Each point is reached from the start by the listed moves, each made once or not at all, plus a little noise. Say if it took an odd or an even number of moves. Then give how often each move was made.

Moves:
(1): [45  6 35 30]
(2): [ -6  32  18 -18]
Start: [-28  22   7  -7]
Points:
[11 60 59  5] -> even (1, 1)
[17 28 41 24] -> odd (1, 0)
[-28  21   7  -7] -> even (0, 0)

Moves:
(1): [ 36  -2   4  -1   3  12   0  13   2 -10 -12]
(2): [-13  19  -1  21   2   5   7   3   1   0  -2]
(3): [ -7  -1  16  -8  -5  10   8 -10 -11  -2  -1]
(4): [ 14 -10   2  21  14  -4  -2 -11   0   7  11]
(5): [-2  7 -6 -7 20 -4 -8 -4 -3  1 -2]
(6): [-19  -8  -8   7   8  22   2   4 -15 -11   2]
(7): [ 7 -1 -8 -6  5  8 24  2 -1 -1 10]
(8): [-12  -6  13   7   7  -5   8  20  -4   0 -12]
(9): [ -2  -8  -5  -2   5   7   3 -15  32   2  -7]
(10): [ -2  -4  -1  -2   1  15  -4   9 -17  24 -10]
(11): [-1 11 12 -8 -2  9 -5  2  9  1 32]
Start: [  4  -7  25 -15  -2  17   4  15   0 -11   4]
Points:
[-34  -2  60  25  21  54  21  23 -20 -16  34] -> even (0, 1, 1, 1, 0, 1, 0, 1, 0, 0, 1)
[-41  -3  37   7  12  57  54  34 -31 -23   3] -> odd (0, 1, 1, 0, 0, 1, 1, 1, 0, 0, 0)
[  0 -16  50 -20  41  39  33  -2  23  -1  37] -> odd (0, 0, 1, 1, 1, 0, 1, 1, 1, 0, 1)
[ 20 -10  31  20  51  42   9  29  11  14 -29] -> odd (1, 1, 0, 1, 1, 0, 0, 1, 1, 1, 0)

Moves:
(1): [ 24  -2  -6   4  -1  -8   3   8   5   3  -6  -1   0  -4 -10  -3  -3   5
  11  -3   0 -10  -3  -1]
(2): [  0  22   8  -1  -2   8  -4   2  -3  -3  -3   4  18 -12  -9  -4  -4   3
  -6  14  13  -9  -8  -6]
(3): [  1   1  13   7  -4  -4 -11  -5  -9 -11  -2  -3   0   0  10   4 -16   4
   4   2   3   1 -12   9]
(4): [ -4   7   9  12   7   1   0  -1  10  15   0  -8  12  -3   4  -4   3  -3
  -5  -2 -11  -8   3  -9]
(5): [  0  11 -13  -8  25   0 -12  -3  -5   2   5 -16   2   0  -2   3   5   3
   4  -7   2  17   2  13]
(6): [  2  -6   5   3  -1  18 -12   3 -13  11   1  -5  -5  -7   3   1  20  -5
   2  -6  -2 -10   7  -2]
(7): [ -5  10   4  -2  -3   3  27  15  -5   0 -14 -12   0  11  -7  -3   1 -11
  -2  -7  -5   2  -2   3]
(8): [  1  -5   3   8   4  -8   4  15 -11  -8   6   3   9   0   7   5   6  -3
  -7 -11   6  -2   3 -11]
(9): [-6 -5  6 -8  5  8 -4  7 14 -2 -3  1 -1 -3  0  0 -4  3  6 -5 -1  2 -3 -3]
(10): [ 2  2 10  0 -3 -9  2  1  0 16  4  5  0 -6  8  3  1  3  1 -8  9  8  1  7]
(11): [  5   3   5  -7   2   7   7  11  -1  -1  20   9   7   3   0  -7  13   4
 -12   2   0   2  -5  12]
(12): [ 2  3  2  3  5 -1  1  1  0 -2 -4 17 -6  2 -2  2 -4  3  1 -6 -2  0  4  5]
(13): [ -4  -4  13  -3  -9   3   2  -7  -1  -6 -17  -6  18  -8  -1   3   7  10
  -1  -6   4   0  12   4]
(14): [ -9   7 -11   1 -12  17 -13   8   3   2  -2  -3   8  13  11  -5  -4   2
  -3  -8   1 -13   2  10]
(15): [ 7  2 -5 -3  7  5  1  1  5 -2 -6 -4  2  2 19 -1 -2 -5  3 -1  4 -5 -8  4]
(16): [  0  14  16  -2 -13  -4   3   4   2  -5   9  -2   1  11   5  26   0   9
   4   6  -5  -7  -4 -16]
(17): [ -8  -7   4  -4  -1 -14  -3   3   3  -3  -9   0  -5  -4   7  -5  11  -4
  -6   4  -4  -3  -1   1]
(18): [ -3   4  -6  -8   0  -1   2   5   2  -3   2   0 -10  -9   6  -9  -2  20
  -7   3  -4   4   0  -1]
(19): [ -9   0  -7   2  -1  -3   7  -3 -11   0   6   4   2  -6   0  -5   4   5
  24  -6   0  -7  -3   3]
(20): [-3 -9  0  6 11  2  2 10 -7  6 -2 -4  3  5  2  2 -8 10  3 14  1  5 -1  4]
(21): [ -7 -14  -9  15   6  11  -1  -4   6  -2  -1  -7  -3   2  -6  -6  10   2
  -6   4  13  -5  -8   3]
(22): [  3   9  -3  13 -13  -1  -7   4   6   1  -6   3   5   8   8 -14   9  -1
   4  -9   3  26  -1  -1]
(23): [ 13   4   9   1   3  -6   0   3   1  -7   6  -3 -10   5  -1 -11  -8   1
   7   5  10  -3  24  -3]
(24): [  3   0  -8   6  -4   5   0   6   4  -3  -4  -6  -1 -10   1   7   1  -3
   0   6  -9   4  11  18]
Start: [ -1  -5   3   6   1   6   2   2   4   7  -9  11  -1  -3  11   1   5  -3
 -11   1   0   2  -6  14]
Points:
[  1  35  24   6  19  17  22  53  -8 -11 -18 -21  55 -42  10 -10  16  36
  -2 -19  -3  -5 -13  45] -> odd (1, 1, 1, 1, 1, 0, 1, 1, 1, 0, 1, 0, 1, 0, 0, 0, 0, 1, 1, 0, 0, 0, 0, 1)
[ 16   8  18  15  23  -1  36  27  -4  13 -24 -36  15   9  16  11  11  27
  37  -7  34  -4   5  35] -> odd (1, 0, 0, 0, 1, 0, 1, 0, 0, 1, 0, 0, 1, 0, 1, 1, 0, 0, 1, 1, 1, 0, 1, 0)
[ 33  59  29  12   9  13  -4  23  24  10 -16   7  60  -5  22   5  29  26
  -6 -11   7   8 -14  18] -> even (1, 1, 0, 1, 1, 0, 0, 0, 0, 0, 1, 1, 1, 0, 1, 1, 0, 0, 0, 0, 0, 1, 0, 0)

Moves:
(1): [-23  13   0   7   2  -7  -5   2   2   5  15  -6  12 -16   2   8  -6  -4
 -12  -3   0   2  -6   1]
(2): [  6  -6  -1 -16   1  -5   0  -8 -12   7 -10  14  -9  -2 -10  -3   5  -5
  -5   7   2  -7  -4   2]
(3): [  4 -21   1  -9   7   8 -10  -9  -5   7   4   7   1   0   7  -9   3  -6
 -10   1 -11 -12  -7   7]
(4): [ -3   3   7  -5   2   0   0   1   3   7   1   1   4   4  -9  -4   7   3
  -5   2 -13  -2  -5   8]
(5): [  1   3   1  -3  -9   6  -4  -7   5  -3   0   0 -11   3   1  -8  -1   1
   3   6   1   3   4  -9]
(6): [ -3   7  10  15   0   4   1   5  11   3   0   0   8 -10   1   1 -12   4
   0  -5   2  -5  -3   0]
(7): [ -8  -1   6  11  -6   7  12  -1  -1  -2  -3  -5   2  -5   1   5  -4   4
   8   5   6   4  -7 -13]
(8): [  3   0  -5   5   0   1   1   9  -2   3  -4  -1  -5   1  -3   9  -6   1
   3   1   0  -2   0 -10]
(9): [ 6  9  4  2 -1 -2 -4  7  2 -2  4  3  1  0  5  5 -8  3  3  9  4  2  6  6]
(10): [ -6  -6  -9   0  17  -5  -1  -2   2  -6 -14   3 -16  -5  -4   4   5   1
  -4  -7   4   5 -15 -16]
(11): [-2  5  3  4 -3  1 -2  0 -3 -3  1  5  0  8  5 -3 -8  5  1 -1  4  1 -4  2]
(12): [  9  -1   1   3  -7   4   7  -4   2  -6   0 -10 -15   2   7  -8  -2   0
   4   1  -4  -7   3  -1]
(13): [ -1  12  -1  -3  -2   1  -2  13   9 -10   7  -7  14   6   1   2   1   1
  -4   4   3  -7  -1   2]
(14): [-8 -6 -3 -3 -5  2  4 -1  2 -2 -3  1 -8 -1  2  3 -4 -9  6  5  0  0  7 -5]
(15): [  5   5  -9 -15   1   3   2   1   4  -1  -5  12  -3  -8  16  -6   1   2
   4  -3  -3   3   0  -5]
(16): [  9   0  -7   4   4   1   2   0  -3  10  -2   7  -1   2   6   8   4  -5
  13  -3  14   1 -10  -1]
(17): [-3  3 -5 -4  7 -2 -3  7  0  3  4 -7  2 -5 -6 -5  7  8  7 -2  0 -4  1 10]
(18): [  5  -4   0  -8   8  15  -4  -9 -11   0  -5   9  -5   5  -5  -5  10  -2
  -3   1  -3  -7   1   6]
(19): [ -2   5   0  -8  10  -4   3  -5   4   1  -5   0   2   3   2 -13   1   0
   0   2  -7   0  10  -2]
(20): [ -2  -5   3  -2  -1   1   4   4  -4  -2  -2   2  -9  -1  -1   4  -2  -7
   4   0   5   5   1 -10]
(21): [ 0  5 -2  2 -5 -2  3  6  2 -2 -4  2 -6 -1 -9 -8  5 -3  4  8 -5  5 -2  1]
(22): [ 1 -1  0  2 -2 -5  1  0  0 -2  5  2 -1 -2 -1  2  4  0  6  2 -1 -3  2 -2]
(23): [  4   2   4 -11  -3  -1 -15  -2  -4  -8   2  -6   5  12   2   1  -3  -5
   2   0 -10  -4   2  12]
(24): [  2   2   6  -4  -3  -2 -11   0   0  -1  -5   0  -2   9   5  -7   6   3
  -8  -2  -5   0   0   5]
Start: [ -3   5   1 -19   4   5  -2   5   4   5 -12  -4   5  -3 -12  -6   0  -8
  -5   9   0   4  10   9]
Points:
[ 10  11   8 -51  -4  11   6 -10  16  17 -38  25 -42  -3   5 -36   6 -21
  15  21  -9 -10  16 -12] -> even (0, 1, 0, 1, 1, 1, 0, 0, 0, 0, 0, 1, 0, 1, 1, 1, 0, 0, 1, 1, 0, 1, 0, 1)
[ 11   0   1 -24   0  23   0   5  18   6 -17   7 -11 -20   9 -35  -5 -12
  -4  12 -20 -12   2  10] -> odd (0, 0, 1, 0, 0, 1, 0, 0, 0, 0, 0, 1, 0, 0, 1, 0, 0, 0, 0, 0, 1, 0, 0, 0)
[-14  27 -28 -35  -2  11  -6  22  18 -17 -22  -7 -37  -9   5   4  -8 -34
  16  19   5   8  -5 -31] -> even (1, 0, 0, 0, 1, 0, 0, 1, 0, 1, 0, 1, 1, 1, 1, 1, 0, 0, 0, 1, 1, 0, 1, 0)
[-11  21  -3 -33  30  30 -22   9  13  -2 -14  17  -1 -18  15   1 -14 -21
   7  19   4 -12 -11 -27] -> even (1, 0, 1, 0, 1, 1, 1, 1, 1, 1, 0, 0, 1, 0, 1, 1, 0, 1, 1, 1, 0, 1, 1, 0)
[-10  -4 -14 -54   6  -2  -7  19 -11  -8 -50  12 -45 -10 -22  -6  14 -19
  20  23  -7   5  -4 -22] -> even (0, 1, 0, 0, 0, 0, 1, 1, 0, 1, 0, 0, 0, 1, 1, 0, 1, 0, 0, 1, 1, 1, 1, 1)
[  6 -25   7 -60  18  29 -19 -30 -17   2 -29   5 -39   4 -29 -36  31 -11
  -3  24 -29 -32 -12  13] -> odd (0, 1, 1, 1, 1, 0, 1, 0, 0, 1, 0, 1, 0, 0, 0, 0, 1, 1, 0, 0, 0, 1, 1, 0)
[-38  25 -12 -27  30  12  -5  24   3   3 -13   5  -9  -7 -31  -2  18 -21
   0  13  10   3 -23   6] -> odd (1, 0, 0, 1, 0, 0, 0, 0, 0, 1, 1, 0, 1, 1, 0, 1, 1, 1, 0, 1, 1, 0, 0, 0)
[  2  23 -20 -43  18   9 -14  11  11  -2 -47   0 -28   3  -4 -26  15  -3
  25  15  -4  14  -5 -19] -> odd (0, 0, 0, 0, 1, 0, 1, 1, 0, 1, 0, 0, 0, 0, 1, 1, 1, 0, 1, 0, 1, 0, 1, 1)
[ 27  19  -8 -33   7   3   2  17   6   6 -26  11 -28   3  22 -12  -2 -11
  23  17   3   2  23 -11] -> odd (0, 0, 0, 0, 0, 0, 0, 1, 1, 0, 0, 1, 0, 0, 1, 1, 0, 0, 1, 1, 0, 1, 0, 1)
